Every row gives one point. The window is the flat piece filled in between its corners: a triangle in 3 columns, a solid with four corners in 4, and so on. A path goes straight from each point to the next, and from the last back to the first. After which points does the path pass through the window?
(in the rows, 128 means zero)

Window (4 x 4):
[[ 52  95 115 111]
 [139 154 160  46]
 [ 84  63 149 161]
 [148 186 133  74]]
Path:
(1): [150 115 119  84]
(2): [ 88  47  76 150]
(3): [ 96 110 213 134]
(4): [119 163 157  73]
(5): [161 119 111  95]
(6): [107  90 120  75]
(7): [ 75 142 144  98]
(8): [ 85 167 198  76]
(9): [83 98 58 80]
(10): [118  94 124 118]
(11): [ 83 132 182 137]
(12): [ 42 103 161 154]
(13): [ 54  55 105 107]
(14): [106  82 126 131]
(15): [ 65  78 195 161]
(16): [106 187 156 109]
Through the window after points: 2, 4, 6, 10, 14, 16

Window (6 x 6):
[[146 131 163  83 188 200]
 [120 203  67 137  11 112]
 [210 103 164  74 190 126]
 [ 78 152 181 129 154 150]
 [115 160 164 178  97 174]
 [ 82 129 132 169 171 175]]
Path:
(1): [168 239 157 106 144 170]
(2): [111  56 143 107 123 127]
(3): [142  96 134  94 121 179]
(4): [145 170 149 130 157 171]
(5): [151 180 145 110 138 152]
(6): [121  87 175 124 104 181]
(7): [118 141  94 122  13 179]
(8): [113 222 113 152 107  82]
(9): [168 188 148  93 210 183]
(10): [125  90 169  93 150 183]
(11): [153  81 170  95 133 145]
(12): [126 178 125 106 179 169]
Through the window after points: 7, 9

Window (6 x 6):
[[164 107 144 177 119 148]
 [168 219 109  67 146 117]
 [103 215 176  83 114 147]
 [109 144  97 116  37 185]
 [228 116 124 144  87  49]
 [133  62 113 125 166 123]]
Path:
(1): [137 134  93 148  95 108]
(2): [128  75  94 182 129  39]
(3): [203 126 165 101  87 165]
(4): [204  72 137  90 150 152]
(5): [120 100 116 154 140 116]
(6): [146 134 122 195  77  66]
(7): [193  85 131  91 173 116]
(8): [168 142 144  80  44 152]
(9): [126 228  99 163 143 108]
(10): [148 163 117 149 105 101]
(11): [183 111 110 101  49 135]
(12): [225 115 146 136  89  93]
(13): [191 134 108 137  97  50]
(14): [107 184 122 131 126 112]
(15): [182 139 152 116  48 181]
(16): [233  79 134  88 141 144]
Through the window after points: 4, 10, 12

Window (8 x 8):
[[ 61 147 107 137 136 168  99 100]
 [118 105  69 109  66  63 161 184]
 [ 68  93 116 197 153 107  92 169]
 [117 186 173 184  40 143  92  69]
 [216 222 127 121 161  85 116 122]
 [182 106  55 128  29 132  89 150]
 [102 122 204  90 152 105 178  59]
 [121 152 170 163 144 121 196  68]]
Path:
(1): [126 130  86 159 120  63  79  53]
(2): [125 134 115 123 125 142 145 149]
(3): [166 133 147  91  65 180 175 175]
(4): [105  78   7 151 130  41  74 134]
(5): [122 122 114 111 146  89 133 100]
(6): [112 142 182 153 129 125 171 181]
(7): [104  98 137 137  71 138 195 212]
(8): [107 133 104 130 130  99  75  96]
(9): [156 222  68 154 144  58 177  44]
(10): [179 135 217 116 136 154  94 178]
(11): [154 151 123 134  99 133 122 141]
(12): [147 111  80 145 104  64 106  76]
(13): [130 124  94 159 132  74 114  97]
(14): [126 168 139 148 140 130 108 154]
(15): [117 156 151 155  29 128 186 213]
(16): [115 103  89 103 113  68 143 127]
Through the window after points: 9, 11, 13, 15

Window (9 x 9):
[[ 99 151 190  95 166 155 175  80 103]
 [154  94  86 157 111 157 126 169 130]
 [134  57 123 139  56 180  46 149 178]
 [154  68 109 110 159 161  77 159 209]
 [121 167 189 126 173  76 110 100  76]
 [188 104 102  89  55 149  90 178 208]
 [ 47 189 190 147 168  92 162 124 130]
 [136 121  55  94  93 193  41 165 171]
 [ 52 125 190  78 151  82 147 167  56]]
Path:
(1): [164 131 173  91 102 210  75 174 110]
(2): [106 154 188 131 138 141 135 146 113]
(3): [ 96 138 145 113 131 103 118 111 114]
(4): [ 76  87  78 132  81 108  71  98 182]
(5): [184  81 190 117 113 221  87 192 141]
(6): [133 162 165 131 115 210 150 147 162]
(7): [140  93 109  82 104  39  69 146 153]
(8): [113 118  98  69 128 108  93  60 212]
(9): [143  98 162 158 166 178 100 234 109]
(10): [127 107 223 125 184 160  70 200  75]
(11): [ 92 141 143 116 136 111 130  99 119]
(12): [ 90 125 123  99 131  75 123 122 166]
Through the window after points: 4, 6, 8

Window (11 x 11):
[[156 134 122 134 119 127 130  90 189  84 116]
 [ 82 154  62 153 150 124 127 134 140  91 126]
 [ 93 143  41  82  72 117  91  45  93 157 165]
 [157 147  98  97 124 187 193 114 170 110 153]
 [156 138 142  85 243 108  92 137 143 165 190]
 [147 152   7 164 111 118 103 142 100 177  55]
 [ 41 107 168  63 142 127 142  97  59 133 121]
 [162  78 146  44 181  74 141 216 164  22 104]
 [152  90 123  95 138 161  79 208  84 144 160]
 [192  59  47 127 152 150 116 131  80 155 184]
 [176 188 143 148 138 127 177 163 115  87 148]]
Path:
(1): [ 76 130  81 128 139  43 137 180 141 144 140]
(2): [157  70 132 157 161  65 185 158 225 123 154]
(3): [170 165  88  91 152 155 108 146  95  98 136]
(4): [115 205  74 101 174 196 131  78 122  66 117]
(5): [182  95 120 137 122  94 152 177 116 145 172]
(6): [122 109 106  95 123  90 119 134 173 100 147]
(7): [190 139 120  91 177 165 143 144  74  70  87]
(8): [150 140  97  94 178 150 105 144 134  95 105]
(9): [129  75  84 128  87  24 166 175 127 126 146]
(10): [146  77 136 117 131  99 164 171 164 133 151]
(11): [152 174 102  82 166 153  88 112  71  97 125]
(12): [170 141  83 104 186 149 125 126  84  55 144]
(13): [ 97 124 105 114 114 104 129 155 153 133 128]
(14): [119 128  71  99 100  70 150 116 190 154 143]
(15): [151 121 125  83 156 146 125 146 103  65 130]
(16): [198 153 121 100 134 229 110  98 110  83  97]
Through the window after points: 4, 6, 8, 12, 14

Window (11 x 11):
[[130 185 135 133 117 126 117 159 168 162  85]
 [144  83 134 170  95 181  97 137  80 146 117]
 [161 143 128 182 103 162  62 139   7 194 119]
 [136 176 147 146 132 155 144  79 147  91 136]
 [125 122 111  97 184 142 110 132 134 144  84]
 [112 177 120 119 137 144  77 156 173 138 155]
 [135 154 169 139 133  83 156  96 180 109 182]
 [113 135 139 186 136 163  72 204  37 148 105]
 [120 158 144  51 130 130 115 175 148 101 121]
 [ 91 166 157 115 134 153 145 120 149 166 138]
 [139 160  96 119 141 151 151 165 135 144 135]]
Path:
(1): [194 167 191 100 143 161 115 167 121 117 122]
(2): [114 157 111 121 131 140 129 138 139 133 124]
(3): [ 84 162 111 145 125  80 112 122 134 140 109]
(4): [182 163 145 123 138 210 148 141 136 122 150]
(5): [189 147 179 133 178 161  92 153  92 130 157]
(6): [ 98 166 118 133 116 124 118 135 169 134 135]
(7): [112 135  98 140 112  96 102 125 102 145 141]
(8): [140 149 140 144 139 170  95 174  91 164 112]
(9): [185 165 155 127 121 190 156 161 165 144 137]
(10): [ 59 149  76 118 153  99  98 139  94 147 127]
(11): [111 155 122 135 116 129 148 133 128 156 100]
(12): [168 166 134 122 151 150  96 174 162 126 161]
Through the window after points: 1, 3, 5, 9, 11

Window (12 x 12):
[[184 170 189 133 187 141 159  77 140  88 108 205]
 [ 30 152 129 146 151 126 154 168 216 124 133  90]
 [204 141 128  47 136  77 151 128  91  93 151  75]
 [168  76  66 103 143 142 179 153  50 141 109 135]
 [112  73 137 125 132 110 116  91 127  26 100 154]
 [165 156 179  93 212  19 106 132 160 148 114 186]
 [ 55 104 202 140 150  88 102 137 181 167 162  36]
 [131 118 124 230  84  73 132 212 193 186 113 115]
 [165 148 135 171 184  52  25 171 199 194  49  93]
 [137 137  80 175 215 154  87 185  88  94 172 178]
 [157 136  75  61 113 168 166  91 100 129 205 180]
 [ 96 156 111 108 132 122 125 107  37  86 134 139]]
Path:
(1): [126 125 160 111 156 155 105 161 145  72 109 140]
(2): [159 126 126  84 138 134 127 147 132 113 125 120]
(3): [116 118 109 143 159  61 164 125 103 112 132 102]
(4): [135 162  77 108 228  57 188  64  58 115 132  56]
(5): [134  89 142 137 123 128  95 165 153 119 106 154]
(6): [111 136 210 120 119 132  79 166 179 145  93 148]
(7): [176 124  45 173 196   7 157 140 125 157 149  81]
(8): [188 127 101 115 185  63 135  89 132 110 130 122]
(9): [106 137 151  82  95 155 133 167 119 134 163 177]
(10): [107 141 157 118 133 133 136 162 159 136 135 139]
(11): [121 128  50 121 181  80 142  82 135 109 172 122]
(12): [131 147  48 190 139  67 158 100  98 181 173 114]
Through the window after points: 2, 4, 6, 8, 10

Window (14 x 14):
[[172  96  67 113 203 155 153 159 115 161 180 204 172 136]
 [ 84 160  54 123 186 150 143 122 169  92 185 176 187 180]
 [127 158  92 204 157  79 166 217 164 148 230 168 113 165]
 [169 103 152 167  62 194  79 133  83  57 136 125 185  96]
 [157 160 156 122 117 122 111 141 103  87 115 106 202  29]
 [173  98 173 134  92 145 175 145 175  85  85  81  88 132]
 [161 131  66 191 146 139 124 172  69  80 108  71 194 103]
 [101  43 132 149 100 130  94 141 175 111 103  98  97  76]
 [135 153  18 131 167  48 162 185 106  61 204 217 115 172]
 [ 67  82 209 114 101 144 126  76 101 142  98  75  49 151]
 [181 163  51 145 162  71  88 156 172 159 172 173 121 197]
 [141  89 101 145 210  45 137 162 156 117 197 191 188 217]
 [144 104 130  80 110 159  94 204 112  93 153  66 164 116]
 [ 51  73 197 105  43 151 137 141 140 162  23 124 106 160]]
Path:
(1): [174 142  71 140  90 107 158 169 147 136 166  86 154 167]
(2): [ 96  73  84 156  85  74 177 132  95 199 223 166 186 116]
(3): [136 126 121 134 152 139 101 150 134  92 130 135 140 139]
(4): [ 98 137 152 138 202 107 101 183 146 114 117 167 117 131]
(5): [161  88  94 137 124 108 143 143 138 106 173 134 172 163]
(6): [108 117  61 132 118  71 159 132 136 152 244  91 140 107]
(7): [162 148 134 195 178 142 135 231 148 113 136 216 128 185]
(8): [123 137 191 184 134 204  95 149 129  97  63 208 126 169]
(9): [118  95  85  67  85  52 171 144 137 133 160  35 155  79]
(10): [110 135  67 132  83 135 172 134  81 174 163 119 191 134]
(11): [154  95 138 130 181 121 109 176 170 101 128 181 100 154]
(12): [126 156 175 188 203 113  99 184 195 103  94 136 116  91]
(13): [139 100  37 111  48 106 161 138  64 108 210 123 179 193]
(14): [150  53 108 125  87 114 141 131 167 139 155  76 124 142]
(15): [105 158 162 146 157 157 126 184 111  87  67 181 131 121]
(16): [106 113 160 188 186 128 121 177 127  87 144 181 112 103]
Through the window after points: 4, 6, 8, 10, 14, 16
